Every row gives one point. The points of each table are mixes of a few directions, plus a little noise. Count the directions of each table, and those that both share. Where both have some left over, give the other angles between the two spaces (their principal angles), to ten degrees, smallest first.

First (5 x 2):
[[ 14  -3]
 [ -3   1]
 [  3   0]
 [ 40  -9]
 [-53  11]]
Second, 7 rows:
[[ -9   2]
 [-18   4]
 [  8  -2]
 [ 22  -5]
 [-35   8]
 [-28   6]
 [ 60 -13]]
Directions: first 1, second 1, shared 1

First (6 x 3):
[[ 54 -41   4]
 [-23  18  -1]
 [-29  24  -2]
 [ 29 -22   3]
 [-35  26  -2]
 [  5  -4   1]]
Second (7 x 3):
[[ 60 -13  23]
 [-35   7 -14]
 [-51  11 -19]
 [  0   0   0]
 [-29   6 -12]
 [ 34  -7  14]
 [ 21  -5   8]]
Directions: first 1, second 1, shared 0; angles 30

First, 6 rows:
[[-51 -17 -38 -21]
 [ 31  22  -1   5]
 [  0  11 -22  -8]
 [ 15  -9  41  18]
 [ 54  45 -17   2]
 [-49 -51  36   6]]
Second (5 x 4):
[[ 24  -8 -29  29]
 [ 24  15 -60  16]
 [-25   5  31 -41]
 [-20   3  40  44]
 [ -5 -18  19 -46]]
Directions: first 2, second 3, shared 1; angles 70

First:
[[ 12  44   0 -60 -25  -5]
 [ 17  -8 -13 -19  46 -10]
 [-33 -16  -3   2 -47  21]
 [ -2   8   9  12 -19   0]
 [ 16   5   7  18  25 -11]
 [-49  -6 -39  -7  -8  29]
 [ -5 -53  17  39 -10   3]
 [ 43  23  25  16  36 -29]]
Second, 8 rows:
[[-25 -14  14  -4 -46  23]
 [ 27  16 -13   4  53 -24]
 [ 20  27 -31   4  45 -24]
 [-13 -14  14  -3 -29  15]
 [-26  23 -34  -5 -23   7]
 [-21  23 -31  -4 -17   3]
 [ 42 -30  45   8  47 -17]
 [ -4 -33  38   1 -25  17]]
Directions: first 4, second 2, shared 1; angles 30

First, 10 rows:
[[ -1  11  -6  39   7  20 -14  20]
 [  6 -11   8 -32  -7  10  19 -11]
 [ 33  -1   0  -9   0 -23  15   1]
 [  1  13  -9  34   8 -16 -18  13]
 [  2   4  -1  21   2  29  -3  13]
 [  6  -3   2 -13  -2 -10   7  -6]
 [-45 -10   6 -33  -7  -5  -7 -25]
 [  3   0  -1  -4   1 -20  -1  -3]
 [ -9  -7   4 -23  -5   1   6 -12]
 [  4   5  -3  19   3  13  -5  11]]
Second, 10 rows:
[[-51 -13  11 -27 -11  60   0 -16]
 [ -3  -1   1  -2  -1   4   0  -1]
 [ -1   0   0  -1   0   2   0   0]
 [ -5  -1   1  -2  -1   5   0  -2]
 [ 22   6  -5  12   5 -26   0   7]
 [ 31   8  -7  16   7 -36   0  10]
 [-22  -6   5 -12  -5  26   0  -7]
 [-14  -4   3  -8  -3  17   0  -5]
 [ 18   5  -4   9   4 -21   0   6]
 [ 26   7  -6  14   6 -31   0   8]]
Directions: first 3, second 1, shared 1

First, 8 rows:
[[ 20   8   3  18 -17 -21  -4 -10 -16]
 [ 16  -4  38  -5 -14  25   4 -38  14]
 [-19   3 -46   4  18 -28  -5  45 -15]
 [-12  11 -25   9   9 -34   2  30 -17]
 [ 10  13  60  -3 -13   5  20 -39   8]
 [ -6 -24 -33 -12  10  35 -19  11  15]
 [-19  -6  -5 -16  16  18   3  11  14]
 [ 10   1   7   4  -8  -1  -1 -10  -2]]
Second:
[[ 18  10  -2   2  -6   2   1  -6   0]
 [ 34  40   3  -6  -2   7  18  -9   8]
 [ 18  29 -12  15  12 -35  20   2 -11]
 [-29 -41  -3  -5   8  17 -15   3   7]
 [-23 -57 -23  -3  28  28 -15  -5  18]
 [  2 -16  10   0 -31  14 -25  -6  -6]
 [-20  35  28  -4  -9 -33  17  21 -17]]
Directions: first 3, second 4, shared 2; angles 50

First (10 x 11):
[[ 26 -10   0  -7  21  -1  40  -9   6   8 -12]
 [ 14 -10  17  11  42   6   8  -7 -28 -16  39]
 [-12  -5 -19  -2   2 -12  -4  -8  18  15 -15]
 [-17  -2 -12   5 -21 -10  -1   1 -13   7 -35]
 [ 24   3  20  -7 -15   7  -3   7  27  -3  13]
 [  2   8 -14  -6   6   5  -3  -9  20   2   9]
 [ -2   2   0  -4 -15  -2  -9   3  18   5  -6]
 [  4 -14  17   4  10  -7   9   9 -16  -1   2]
 [-15  12   9 -11  -4   6  -2  23 -13  -5   9]
 [-25  17 -19  15 -26   8 -35 -11 -17 -13  -2]]
Second, 10 rows:
[[  4  -1   0   5  -9  -7  -1   2  -6  -7   3]
 [-10 -18  11   3  39  -2   2  -2 -10  10   9]
 [ -5 -19  13   9  30  -6  -1  -1 -18   2  11]
 [  7  -4   9  13 -10  -3  -7  -1 -16 -13   6]
 [  5   7 -16  -3 -23 -17   7   6   6  -5  -3]
 [  9  30  16  -4 -29  60 -22 -15  18  -3 -19]
 [ -1  -3 -12  -2  -4 -20   8   6   0  -1   3]
 [ -2  -3 -22  -6  -7 -32  15  11   5   1   2]
 [ -7 -17   8   5  28  -8   2   0 -13   4  10]
 [  0  28  -9 -20 -18  35  -2  -6  35  12 -21]]
Directions: first 6, second 3, shared 2; angles 70

First:
[[ 31 -19 -22  26  30 -24 -25  23 -12  10  33  15]
 [ -4  11   0  20   2  15 -19 -24  -6 -21  16  -2]
 [ -7  49 -12   3   8 -39 -27   8  22  -6  13  -4]
 [-11 -11  18 -53 -29  -7  50  -2   4   8 -37 -20]
 [ 12 -17 -16  16   8   7  -6 -11 -23 -18  28   2]
 [-19 -22  38 -41  -4   7  30   5   4  -9 -21  10]
 [-27  -7  56 -59  -5  -9  34  42  39  31 -58  18]
 [  5 -11  -7  47   1  53 -20 -28 -17  -9  11   5]
 [ 28   5 -10  21  -5 -24 -12 -14  -4  20   6 -29]
 [ -6  20 -47  20  -7  21  -5   0  -5  -5   8   5]]
Second, 9 rows:
[[-14 -19   0  -8  45   1 -13  45   0 -29  32  60]
 [ -8  -9  -2 -27  27 -28   3  32  -1 -23  25  28]
 [-15  17 -27  -5  15  -8  -9  19   1 -27  24  25]
 [ 16  -2  11  12 -12  -2  -3 -33 -10   3   1 -31]
 [  4   6 -13  35 -13  40 -10 -11   1  23 -16  -4]
 [ 21   4 -41  24 -30  19  13   4   1  59 -34 -23]
 [ 35 -51  41  37   3  28 -12 -27 -18  27  -5 -16]
 [-29  34  12 -40 -21 -17  22  -3  19  -9 -24 -15]
 [ -6  16  18 -26 -13 -31  12 -24   2 -21   1 -29]]
Directions: first 6, second 5, shared 5

First, 10 rows:
[[ 11 -20   2  -7   4   2   2   8 -44  -3 -42 -21  25 -60]
 [  2  -7  10  -9  -3   0  -1  -1 -10  10 -21 -13  17 -15]
 [ 10   4   6   5   3   2   5  -2  15   3  11  13 -10  -1]
 [-10 -27  20 -13   3 -23 -22   0 -21   0  17  -2   4  13]
 [ 15  30  -1   6  -8  25  25  -7  38  20 -24   0   5  -8]
 [ -2   8 -18  12   4   2   2   3   5 -16  21  14 -20  10]
 [ -6  10 -40  21   8   3   2   9  -6 -36  29  18 -32   9]
 [  1  12  11  -2  -6   3   4  -8  29  16   6   4  -1  22]
 [-28  -9   7 -17 -11 -13 -18  -3 -12   9  -7 -23  19  33]
 [  7  -1   3   4   4  -1   2   0   5  -2  11  10  -9  -2]]
Second (11 x 14):
[[-14 -17  21  -3   2 -23   0  11 -12  27   2 -25  -8   6]
 [-35  -6 -23   3  -8  19  -1   7   7   6   0  -5  31  -5]
 [ -7 -20  -5   0  -3  -1   3  -4  11  -5   0   3   0   8]
 [ 35  34 -10  -8   1  15   9 -11   3 -28 -13  37 -18  -3]
 [ 18 -17  19  16  14 -33  -8  -5  -6 -11  33  -9  -6 -11]
 [ 22  24  14   5  -5  21 -13 -12   2  10 -18  -7 -10  10]
 [ 12  26 -14 -17   2   5   3  10  -4  -3 -21  38   9   9]
 [-13  -3   2  16   1   2  -3  -1  -4  -1  22 -29   5 -24]
 [-22 -33 -18 -28  -1 -20  22  15   7   1 -16  33   1  24]
 [ -3  20 -16  -7  -4  19  14   1  -1 -13  -6   6  -9 -16]
 [  7  -8  29  25   2  -4 -25  -8  -4  19  17 -40   5   0]]
Directions: first 4, second 6, shared 0; angles 30, 30, 60, 70
